Each point is reached from the start by the listed moves, each made once or not at all, plus a little noise. Say if it took an odd or an even number of moves. Then give how often each move was made.
In the rows, zero is written as 128.

Moves:
(1): [123 152 183]
(2): [ 78  83 136]
(3): [155  86 141]
Start: [140  96 115]
Points:
[118  11 136] => even (0, 1, 1)
[ 95  53 124] => odd (0, 1, 0)
[141  93 116] => even (0, 0, 0)

Moves:
(1): [165 137 132 143 137 133 152 126 154 110 180 144]
(2): [120 149 111 150  99 130 113 122 103 120 126  97]
(3): [133  74 155  96 113 136 151 118 138 158  98 159]
(4): [118 107 125 134 130 117 139 147 134 129 121 127]
(5): [138 116 142 123 144 149 127 138 138 164 116  81]
(6): [125 120  99 112  97 153 129 143 109 125 134  91]
(7): [142 142 132 105 102 127 152 129 114 106 141 132]
(8): [134 140 123 140 127 124 131 136 129  92 114 176]
(9): [137 119  91 119 100 122 153 154 159 109 136 117]
(10): [123 120 141 122 129 124 114 147 122 190 113 109]
(11): [122 157 145 152 128 133 101 125 132 108 148 127]
Start: [128 113 157 156 105 116 119 149 128 141 102 140]
Points:
[119  93 158 136   7 146 133 163  94 118 100 108] => even (0, 1, 1, 1, 0, 1, 1, 0, 0, 0, 1)
[151  64 164 103  25 135 160 188 136 220  60  72] => even (0, 1, 1, 0, 1, 0, 1, 0, 1, 1, 0)
[166  93 134 158  42 151 156 149 122 103 112 171] => odd (1, 1, 1, 0, 0, 1, 0, 1, 0, 0, 0)
[180 137 165 190 102 128 130 207 194 146 141 130] => even (1, 0, 0, 0, 1, 0, 0, 1, 1, 1, 1)
[192 104 178 146  62 146 175 153 139 121 107 163] => even (1, 1, 1, 0, 1, 0, 1, 1, 0, 0, 0)
[129 105 210 176  78 142  85 169 119 202  50 122] => even (0, 1, 1, 0, 1, 0, 0, 1, 0, 1, 1)

Moves:
(1): [141 127 114 108 121 126  97 151 122 125 129 131 133 115 121 126 139 112
 141 139 145 114 120 133 131 130 113]
(2): [129 135 128 123 135 123 113 146 141 119 120 135 143 132 121 136 119 125
 130 130 135 144 141 129 133 136 140]
(3): [123 147 131 137 137 140 132 105 128 114 141 150 145 118 113 121 117 165
 128 127 136 121 140 106 131 104 139]
(4): [103 132 152 141 130 134 111 118 128 141 120 110 127 126 123 130 109 111
 120 141 136 127 136 142 119 134 117]
(5): [135 127 143 135 124 124 124 124 145 122 154 130 114 108 132 104 110 147
 104 140 160 155 131 144 134 149 126]
(6): [130 127 116 120 114 133 121 121 125 131 148 121 141 112 122 131 145 120
 132 115 112 153 123 122 143 114 131]
(7): [135 133 136 134 142 123 169 140 125 118 117 116 154 135 144 150 116 115
 141 109 144 125 143 138 113 114 140]
(8): [139 148 118 141 141 138 138 133 105 115 124 142 137 139 114 124 136 117
 130 144 133 120 146 136 121 118 118]
(9): [137 131 108 142 114  95 119 124 146 103 144 120 123 106 137  95 133 147
 124 113 109 113 122 126 140 109 122]
(10): [113 127 111 152 112 125 135 122 125 117 135 142 117 111 123 111 110 145
 129 122 129 128 130 133 126 139 133]
(11): [133 145 145 123 116 139 104 131 128 147 143 122 103 120 128 145 119 144
 134 137 145 105 141  87 145 146 138]
(12): [140 115 112 114 101 106 115  93 122 133 120 156 120 124 108 118 134 122
 107 121 102 130 137 122 120 133 139]
(13): [133 128 124 107 130 123 124 117 141 129 136 118 134 142 116 136 142 135
 110 112 125 144 135 132 119 147 149]
(14): [141 115 128 145 124 118 118 120 118 125 137 127 137 174 101 133 107 146
 106 143 134 136 117 123 123 111 125]
(15): [131 107 145 130 112 120 113 117 128 128 133 138 124 137 122 130 148 142
 122 131 131 135 141 121 127 160 147]
(16): [131 109 127 148 135 133 116 132 123 146 124 134 122 132 119 114 100 135
 126 122 121 143 132 141 108 116 131]
(17): [139 151 141 129 140 124 129 135 134 122 125 116 139 139 121 136 128 121
 139 117 145 134 124 100 117 134 127]
(18): [131 127 123 136 147 138 145 119 124 100 140 133 147 113 131 130 121 149
 116 131 125 128 142 110 124 134 123]
(19): [129 123 119 116 123 120 113 142 128 131 114 128 134 145 129 111 124 114
 140 114 146 129 143 125 134 147 120]
(20): [118 137 112 124 131  99 125 136 127 139 148 137 140 139 118 113 118 110
 148 110 115 127 129 131 120 114 118]
(21): [121 113 137 114 115 116 114 141 110 130 124 117 106 139 139 132 134 134
 117 134 118 139 129 130 120 105 126]
(22): [122 131 142 126 124 125 138 126 121 145 131 117 126 128 144 125 121 131
 123 105 105 131 111 138 122 126 141]
(23): [118 127 136 128 103 126 148 138 131 161 102 141 132 135 116 123 132 114
 125 107 105 116 144 135 103 144 120]
(24): [144 128 111 107 135 113 139 125 103 128  96 122 142 137  87 133 159 129
 143 141 108 125 134 141 136 117 118]
Start: [105 150 127 136 126 139 112 155 114 144 113 121 131 126 136 125 130 145
 122 120 105 105 109 125 137 135 105]
Points:
[181 207  76  64 157  79  84 191  77 112  88 139 226 169  41 144 150 103
 168  86 141 100 206  76 111 168 110] => even (1, 1, 0, 0, 0, 0, 1, 1, 0, 0, 1, 1, 1, 0, 0, 0, 1, 1, 1, 1, 0, 0, 0, 1)
[128 170  63 136  34 105  75 150  77 144 133 161 128  69  96  51 130 160
 109  58  48  66 166  87 141 162  92] => odd (1, 0, 0, 0, 0, 1, 0, 1, 1, 1, 1, 1, 0, 0, 0, 0, 0, 1, 1, 0, 0, 1, 1, 0)
[105 189 174 147 116  86  84 174  89 173  94 138 165 184  30  97  65 165
 128  84 162 146 249 118  69 185 142] => odd (0, 1, 1, 1, 1, 0, 1, 1, 0, 1, 1, 0, 1, 0, 1, 1, 1, 0, 1, 1, 1, 0, 1, 1)
[115 134 136 134  82 122  49 182  84 148 113 179 125 107  52  75  97 238
 113 132 140 124 215  97 128 195 117] => odd (1, 1, 1, 0, 1, 0, 0, 0, 0, 1, 1, 0, 0, 0, 1, 1, 0, 1, 1, 0, 1, 0, 1, 1)
[122 148 148 199  64 103  89 154 112 155 187 105  98 106 110  68  57 243
  65  73  75 149 119  78 104 128 109] => even (0, 0, 0, 0, 1, 1, 0, 0, 1, 1, 1, 0, 0, 1, 0, 1, 1, 1, 0, 0, 1, 1, 1, 0)
[134 198 103 115 143  78 165 152  56 107  59 178 232 171  38 132 132 141
 138  88  64 113 209  95  74  78 106] => odd (0, 1, 1, 0, 0, 0, 1, 1, 0, 0, 0, 1, 0, 0, 0, 0, 1, 1, 0, 1, 1, 0, 1, 1)
[122 179  85 143 132 126 108 222  98 107  82 145 177 139 114 116 106 106
 158 111 166  98 164 153 127 147  93] => even (1, 1, 0, 0, 0, 0, 1, 1, 0, 1, 0, 0, 0, 0, 0, 0, 0, 0, 1, 0, 0, 0, 0, 0)
[146 165 118 105 110  86 108 127 115 119 112 113 166 147  88 128 167 214
 144  79 123  72 182  77 157 153 149] => even (0, 0, 1, 0, 0, 0, 1, 0, 1, 0, 1, 0, 1, 0, 1, 0, 0, 0, 1, 0, 0, 0, 0, 1)
[109 133 112 121  56  52  39 156  81 196  76 181 157 156   9  38 108 119
 102  76  83 153 196 204  70 226 117] => odd (1, 1, 0, 1, 1, 0, 0, 1, 0, 1, 0, 1, 1, 0, 1, 1, 0, 0, 1, 1, 0, 1, 1, 1)
[104 140 141 194  24  90 103  78 104 141 147 148 163 121  86  84  75 214
  76  42  73  94 188  61 117 156 150] => even (0, 0, 1, 1, 0, 1, 1, 0, 1, 1, 1, 1, 0, 1, 1, 0, 0, 1, 1, 0, 0, 1, 1, 0)
[176 184  83 142  98  95  97 102  65  94 146 153 189  88  40  98 150 228
 121  63  76 102 177  65 116 123 163] => even (1, 0, 1, 0, 0, 1, 1, 1, 1, 1, 1, 1, 1, 0, 1, 1, 1, 1, 0, 0, 0, 1, 0, 1)
[150 167 131 104 139  84 134 170  90 124 159 103 214 110  97 117 153 150
 154  85 112 147 122 118 130 141 106] => even (1, 0, 0, 0, 1, 1, 1, 0, 0, 0, 0, 0, 0, 0, 1, 0, 1, 1, 0, 1, 0, 1, 0, 1)

Moves:
(1): [117 102 124 118 132 135 144 130 113 143 131 130 147 124 108 155 130 134
 133 136 119 104 127 127 111 111]
(2): [142 100 146 138 110 126 135 128 145 137 122 131 116 120 128 136 119 128
 120 135 106 102 133 121 143 122]
(3): [121 134 137 132 110 123 133 129 124 127 122 125 141 134 143 127 131 123
 149 123 132 144 148 132 155 117]
(4): [134 115 126 110 124 133 135 112 151 134 141 133 120 122 145 114 135 108
 134 118 123 134 141 122 125 128]
(5): [119 109 127 137 119 117 140 120 141 127 120 118 131 119 135 115 124 133
 160 126 116 141 139 126 146 137]
(6): [118 113 125 118 133 133 132 126 152 116 118 122 138 137 133 136 112 128
 128 131 124 120 138 133 131 134]
(7): [ 91 159 118 116 130 106 115 114 173 104 104 106 128 115 166 118 141 110
 156 131 132 129 129 122 143 112]
(8): [132 135 133 129 123 136 128 133 107 129 118 126 128 123 112 134 136 126
 112 124 136 133 115 150 123 129]
(9): [121 148 123 113 140 123 128 131 119 128 125 125 122 121 130 105 117 122
 123 117 110 126 123 119 128 129]
(10): [135 122 126 121 131 134 137 142 112 140 130 113 129 134 125 154 114 119
 125 142 125 123 130 141 127 125]
(11): [123 135 131 119 133 129 120 122 139 114 125 130 117 125 122 115 139 121
 129 131 116 134 150 120 126 125]
(12): [131 133 117 118 131 120 112 110 137 132 122 121 126 133 133 124 133 130
 134 136 120 121 137 125 137 125]
(13): [134 132 140 110 135 122 125 131 132 129 139 124 119 134 121 132 119 130
 120 128 118 143 129 143 118 125]
(14): [138 119 139 122 132 121 118 128 121 110 107 140 120 124 148 133 125 130
 124 113 138 121 128 117 121 144]
(15): [130 119 147 128 134 142 126 135 101 134 138 138 139 127 132 133 124 141
 129 144 143 118 128 140 110 152]
(16): [125 135 125 129 154 129 126 126 125 126 125 131 121 117 128 130 129 129
 111 123 134 128 139 123 122 124]
(17): [155 124 133 130 113 131 134 139 121 125 122 142 148 132 121 123 129 115
 123 127 132 109 133 144 109 133]
(18): [122 111 130 125 128 111 116 151 127 144 135 124 117 143 107 139 132 125
 125 115 126 107 130 137 122 127]
(19): [106 111 109 137 140 127 146 129 114 121 141 153 146 135 133 151 130 120
 120 130 113 114 124 124 118 125]
(20): [117 144 116 126 129 139 159 130 139 131 124 123 136 133 133 127 131 142
 128 136 120 132 139 125 131 135]
(21): [125 125 146 102 128 121 143 131 134 107 138  92 124 119 133 131 143 130
 145 137 127 130 130 149 138 126]
(22): [124 136 129 129 124 125 124 128 154 122 127 115 134 119 145 126 137 120
 147 119 119 140 129 125 145 124]
(23): [126 139 117 124 134 137 130 145 123 125 124 141 121 125 134 126 132 145
 127 135 134 120 126 132 137 126]
(24): [135 115 127 123 118 127 118 131 111 116 128 123 126 121 126 139 117 136
 106 116 132 122 128 145 106 137]
Start: [127 120 124 125 112 125 136 105 132 108 146 119  95 147 119 131 160 141
 159 125 117 136 125 117 120 120]
Points:
[103  15 150  31 125 107 155 114 160 109 189  90 108 139 130 189 144 131
 159 125  30  51 158 162  86 120] => odd (1, 1, 0, 1, 0, 1, 0, 0, 1, 0, 0, 1, 1, 0, 1, 0, 0, 1, 1, 0, 1, 1, 0, 1)
[115  93 131  77 127 144 186 123 139  84 138  97  78 109 107 166 178 183
 135 151  81  84 171 137 111 103] => even (1, 1, 0, 0, 0, 0, 0, 0, 0, 0, 1, 0, 0, 0, 0, 1, 0, 0, 0, 1, 1, 0, 1, 1)
[117 150 111  71 101 114 133  96 180  67  99  84 120 154 141 138 158 134
 140 129 102 120 147 176  94 126] => even (0, 0, 0, 0, 0, 1, 1, 1, 0, 0, 0, 1, 1, 0, 0, 0, 1, 0, 0, 1, 0, 0, 0, 1)
[ 90  97 159  53  99  94 145 120 154  62 118  63 116 115 165 108 165 104
 195  94 120 112 184 193 115 141] => odd (0, 0, 1, 1, 1, 1, 1, 1, 1, 0, 0, 0, 0, 0, 1, 1, 1, 1, 0, 0, 1, 0, 0, 1)
[ 77 158 128   7 160  83 118  70 245  21  89  53  56  90 210  78 191 109
 218 102  72 167 188 131 167 114] => even (0, 0, 0, 1, 1, 1, 1, 1, 1, 0, 1, 1, 1, 1, 0, 1, 0, 0, 0, 0, 1, 1, 1, 0)
[ 75 148 128  43 152 139 185 114 203  33 138 105 126 120 184 134 202 114
 178 146  95 125 181 177 103 125] => even (0, 0, 0, 1, 0, 1, 1, 1, 0, 0, 1, 0, 1, 0, 1, 1, 1, 0, 1, 1, 1, 1, 1, 0)
[104 109 112  72 120 126 153 109 229  63  88  91  77 110 223 162 143 128
 160 118  97  99 174 110 140 122] => odd (0, 1, 0, 1, 0, 1, 1, 0, 0, 1, 0, 0, 0, 1, 0, 1, 0, 0, 0, 1, 0, 1, 1, 1)
[ 87   9 125 101 127  93 157 111 144 111 110 122 109 155 127 210 145 127
 181 130  49  58 211 106 143  99] => even (1, 1, 1, 0, 1, 1, 0, 0, 0, 1, 1, 1, 0, 1, 0, 1, 0, 1, 1, 0, 0, 0, 0, 0)
[ 44 111 100  57 127  88 147 130 151  83 141  76 113 156 143 189 204 119
 221 163  81  82 176 147 153  60] => even (1, 0, 1, 0, 0, 0, 1, 0, 0, 1, 1, 1, 0, 0, 0, 0, 0, 1, 1, 0, 1, 0, 1, 0)
[ 51  59 129  83 111  68 176 128 137  77 121  68 124 145 165 203 181 112
 241 128  94  95 154 139 149  93] => odd (1, 0, 1, 0, 1, 0, 1, 0, 0, 1, 0, 0, 0, 1, 0, 0, 0, 1, 1, 0, 1, 0, 0, 0)
[ 46 140 135  93 118  81 158 129 149  78 111 103 121 139 185 134 170 129
 218  96  82 144 150 141 143 139] => even (0, 0, 1, 0, 1, 0, 1, 1, 1, 0, 0, 0, 1, 1, 1, 0, 0, 1, 1, 1, 0, 1, 0, 0)

Moves:
(1): [139 122 130 131 129 125 121 143 134 137 139 129 138 126 118 131 136 129
 119 125 120 115 137 115 104 123]
(2): [123 124 127 120 117 136 132 142 132 132 125 123 144 139 125 144 130 123
 129 127 131 127 135 129 138 122]
(3): [132 136 133 133 112 121 130 131 139 146 123 128 126 136 127 120 139 116
 136 134 124 143 130 137 130 114]
(4): [120 135 130 138 125 133 116 122 134 135 123 139 132 136 132 140 119 123
 119 123 128 122 117 138 109 116]
(5): [118 129 102 127 113 133 131 123 128 144 128 124 137 130 117 143 137 129
 131 139 135 120 140 129 124 127]
(6): [130 138 128 118 126 115 141 120 134 131 117 125 130 138 137 128 121 144
 125 142 123 119 114 123 123 130]
(7): [141 131 133 135 130 111 119 148 135 119 141 135 143 133 126 113 115 115
 144 132 123 145 116 136 135 155]
(8): [131 118 138 129 130 127 129 130 120 143 110 129 129 135 127 123 118 127
 134 118 123 123 158 144 129 135]
(9): [147 122 116 123 137 130 120 120 116 114 116 115 134 128 143 109 119 141
 119 133 143 133 143 119 138 121]
(10): [135 140 116 111 119 144 132 145 145 132 149 161 118 129 132 134 132 133
 124 129 131 130 131 134 139 130]
(11): [143 131 137 115 116 120 139 134 116 127 129 126 115 135 125 134 131 142
 120 130 127 140 136 125 129 131]
(12): [143 119 148 112 139 127 117 122 135 140 123 137 146 131 125 130 132 130
 142 123 123 132 122 123 131 119]
(13): [128 129 147 116 126 136 117 131 127 111 127 136 131 133 117 133 129 120
 135 114 120 118 137 127 122 137]
(14): [120 136 120 136 106 118 130 121 135 131 136 129 135 107 119 153 121 111
 111 126 113 134 130 123 137 119]
(15): [121 117 127 137 131 133 115 123 128 141 115 121 125 132 112 122 136 137
 128 132 135 125 139 113 130 114]
(16): [129 117 120 135 115 140 117 120 133 123 137 131 139 115 129 130 136 124
 120 124 124 127 121 124 133 131]
(17): [112 132 132 135 144 108 155 129 140 110 133 139 131 119 141 141 143 141
 133 118 129 143 122 134 134 149]
(18): [133 147 140 135 111 108 135 127 117 114 150 135 131 106 110 138 131 127
 124 131 125 118 117 159 124 119]
(19): [121 137 104 128 129 124 127 127 123 133 118 118 132 138 132 124 127 125
 116 131 107 124 117 126 136 119]
(20): [149 133 140 123 125 134 145 135 123  96 133 144 122 133 125 166 135 119
 132 131 125 128 125 133 142 150]
(21): [147 118 131 123 118 135 132 153 120 114 114 141 109 102 127 159 140 114
 127 123 112 142 118 113 122 131]
(22): [149 119 119 146 104 125 122 123 126 140 137 136 137 136 133 133 119 121
 140 115 138 121 139 124 105 115]
(23): [119 123 123 129 128 139 138 134 132 140 128 118 127 143 139  98 123 151
 138 137 111 135 138 126 117 120]
(24): [119 129 126 138 124 128 138 117 119 131 135 143 145 120 134 131 125 121
 115 126 130 116 123 115 124 121]
Start: [106 118 130 125 145 140 122 108 108 151 102 119 150 122 119 139 149 122
 126 137 124 128 123 137 118 123]
Points:
[130  98 112 116  62 155 141 150 122 167  98 173 184  89  90 227 201 109
  85 117 101 144 204  99 131 106] => odd (1, 1, 1, 0, 1, 0, 0, 1, 1, 1, 1, 0, 1, 1, 1, 1, 1, 0, 0, 0, 1, 0, 0, 1)
[125 145 191 127 113 109 158 124 135 131 124 184 194 141 120 190 154 104
 143 123  69 176 111 147 120 145] => odd (0, 0, 1, 1, 0, 0, 1, 0, 0, 0, 1, 1, 1, 1, 0, 0, 1, 0, 0, 1, 0, 0, 1, 1)
[148 117 105 123  80 119 155 116 124 171 145 167 230 136 125 148 158 182
 137 154 132 140 139 129 123 105] => odd (0, 1, 0, 0, 1, 1, 1, 0, 1, 1, 1, 1, 0, 0, 1, 1, 1, 1, 0, 0, 0, 1, 1, 1)
[134 143 150 152 108  99  72 105 115 168 112 147 231 114  76 147 142  81
  97 133  78 116 115 131 103  62] => even (1, 0, 1, 1, 0, 0, 1, 0, 1, 0, 0, 1, 1, 1, 1, 0, 0, 1, 1, 0, 0, 0, 0, 1)
[141 101  64 152  43 183 130 123 137 194 140 157 213 132 107 192 174 114
 104 151 121 118 189  95 116  63] => odd (1, 1, 1, 0, 1, 0, 0, 0, 1, 1, 0, 0, 0, 1, 1, 1, 0, 0, 0, 1, 0, 1, 1, 1)
[144  94 135 115 107 154 104 170 128 181 123 150 176 142  88 146 159 128
 119 131 114 135 172 132 130 140] => even (1, 1, 0, 0, 0, 0, 1, 1, 0, 1, 1, 0, 0, 0, 1, 1, 0, 0, 0, 0, 0, 0, 0, 0)
[157 103 144 109 138 128  91 127 129 182  72 112 215 170 130  70 137 136
 146 142  56 135 146 129 108 117] => odd (1, 0, 1, 0, 0, 1, 1, 1, 1, 0, 0, 1, 1, 0, 0, 1, 0, 0, 1, 0, 0, 0, 1, 0)
[162 103 144 143  90 129 103 127  99 195 101 164 184 100  84 211 155  98
 138 110 105  98 147 158  41  82] => even (1, 0, 0, 1, 1, 0, 0, 1, 0, 0, 0, 1, 0, 0, 0, 0, 0, 1, 0, 0, 1, 1, 0, 0)
[162 143 130 129  88  77 152 111 104 128 115 144 204 105  99 199 170 106
 124 143  82 175 135 185 175 146] => odd (0, 0, 1, 0, 1, 0, 1, 1, 1, 0, 1, 1, 0, 1, 0, 1, 1, 1, 1, 1, 0, 0, 0, 0)
[190 152 146 103  23 122 136 120 137 161 168 195 190 114  68 249 184 103
 121 137  88 109 137 149  97 102] => odd (1, 0, 1, 0, 1, 1, 0, 0, 0, 1, 1, 1, 1, 1, 0, 1, 0, 1, 0, 1, 0, 1, 0, 0)

Moves:
(1): [126 114 126 114 149 125 141 122 128 122 122 101 112 128 133 114 120 118
 112 127 126 139 113 107 120 128]
(2): [113 135 124 108 112 129 124 126 124 115 118 121 128 125 118 130 138 127
 121 121 125 137 108 123 126 130]
(3): [133 134 125 142 138 135 130 139 129 138 132 142 139 142 113 123 161 117
 123 121 134 130 109 118 120 131]
(4): [111 119 135 115 124  94 126 134 135 129  99 142 120 127 130 142 138 128
 139 146 156 148 116 105 117 116]
(5): [135 150 123 127 118 144 134 128 130 122 140 126 128 111 124 131 129 162
 145 114 143 108 131 140 110 124]
(6): [127 124 124 130 129 120 131 151 110 130 131 139 135 113 126 129 114 131
 118 134 137 131 126 123 132 117]
(7): [137 117 131 103 142 138 148 136 144 142 110 124 120 121 136 115 135 138
 100 123 125 103 114 132 146 144]
(8): [137 115 124 135 124 118 130 115 120 140 120 133 132 136 118 145 124 132
 108 123 132 134 126 117 138 132]
(9): [123 139 111 126 126 126 144 132 125 122 133 128 123 140 131 127 129 123
 150 152 135 129 138 125 126 133]
(10): [129 124 118 131 129 132 127 115 119 145 116 119 126  95 115 129 136 132
 126 132 131 110 125 128 121 103]
(11): [116 142 114 129 143 121 112 141 130 134 146 112 121 128 120 146 150 139
 125 120 137 116 147 128 123 141]
(12): [136 138 134 126 115 132 125 125 125 127 113 139 115 121 137 111 130 129
 121 133 133 130 120 126 129 137]
(13): [134 133 116 118 138 129 133 119 129 125 119 138 131 131 137 123 137 120
 117 133 136 148 130 125 127 124]
(14): [148 129 108 114 126 130 132 131 129 133 139 133 129 125 126 134 132 101
 129 135 130 136 125 118 123 118]
(15): [113 132 115 125 135 125 130 131 111 126 132 137 106 131 133 135 116 133
 116 144 133 117 108 138 135 127]
(16): [132 129 130 126 141 143 128 139 133 102 108 108 133 133 127 125 127 135
 111 147 123 146 136 158 106 118]
(17): [128 140 118 131 150 142 130 134 126 118 124 110 121 137 138 145 118 114
 142 133 121 130 105 123 142 138]
(18): [105 118 119 113 114 149 129 137 114 159 137 124 141 122 121 121 120 115
 102 141 142 123 126 127 130 104]
(19): [141 134 115 119 111 120 144 138 132 134 124 134 136 144 107 109 113 135
 134 124 120 117 136 136 131 119]
(20): [132 149 130 119 146 122 138 108 117 139 121 132 115 121 135 131 136 128
 112 147 118 122 101 112  97 133]
(21): [128 116 108 111 149 140 127 121 120 153 128 114 131 146 132 106 147 125
 156 138 136 153 144 154 142 139]
(22): [142 128 126 119 109 112 135 111 131 136 126 115 136 127 123 127 127 136
 136 122 138 119 114 131 140 118]
(23): [117 134 127 125 131 148 122 117 147 112 147 139 144 128 122 119 108 117
 127 129 126 129 114 126 131 132]
(24): [122 133 124 132 116 132 132 122 133 135 133 124 122 115 126 116 134 128
 131 125 121 138 122 126 129 132]
Start: [138 129 139 142 139 147 144 141 141 123 114 122 114 123 123  99 143 138
 114 117 137 121 111 131 125 122]
Points:
[160 178  20  69 152 202 165 149 107 172 104  69 104 111  96  73 160 152
 108 171 196 110  97 196 122  71] => odd (0, 0, 0, 0, 1, 0, 0, 0, 0, 1, 1, 1, 1, 1, 1, 1, 1, 1, 1, 0, 1, 1, 0, 0)
[120 124  35  32 207 182 213 173 146 171  94 124 103 183 114  46 156  55
  96 198 192 162  23 101 153 111] => odd (1, 0, 1, 1, 0, 0, 1, 0, 1, 0, 0, 0, 1, 1, 1, 0, 1, 1, 1, 0, 1, 0, 1, 0)
[126 175  43  79 160 186 146 118 104 220 126  64 114  98  75 100 232  96
 107 143 159 132  28 108 107 103] => odd (0, 1, 1, 0, 0, 0, 0, 0, 0, 1, 1, 0, 0, 1, 0, 0, 1, 1, 0, 1, 1, 1, 0, 1)
[151 170  72  72  88 140 165 183 138 152  93 123 123  84  88  77 155 156
  86 155 217 145 105 135  83  51] => even (0, 0, 0, 1, 1, 1, 0, 0, 0, 0, 1, 1, 1, 1, 0, 1, 0, 1, 1, 0, 0, 1, 0, 1)
[175 129  83  68 172 187 186 127 104 202  73 116 100 140 114  65 191 115
  16 183 169 124  26 151 122 116] => odd (0, 0, 1, 0, 0, 0, 1, 1, 0, 0, 0, 1, 0, 1, 1, 1, 0, 1, 0, 1, 1, 1, 0, 0)
[118 181  14  69 196 197 165 138 105 118 129  81  75  87 122  87 160 117
 121 169 196 140  54 124 122 122] => even (1, 1, 0, 0, 1, 1, 0, 0, 1, 1, 1, 1, 1, 1, 1, 0, 1, 0, 0, 0, 1, 0, 1, 0)
[ 88 195  60 101 138 116 164 140 107 135  82 137  66  91  94 122 137 138
  89 189 167 115   7  79 106 122] => even (0, 1, 0, 1, 0, 1, 0, 1, 1, 1, 1, 1, 0, 0, 1, 0, 1, 0, 1, 1, 0, 0, 1, 1)
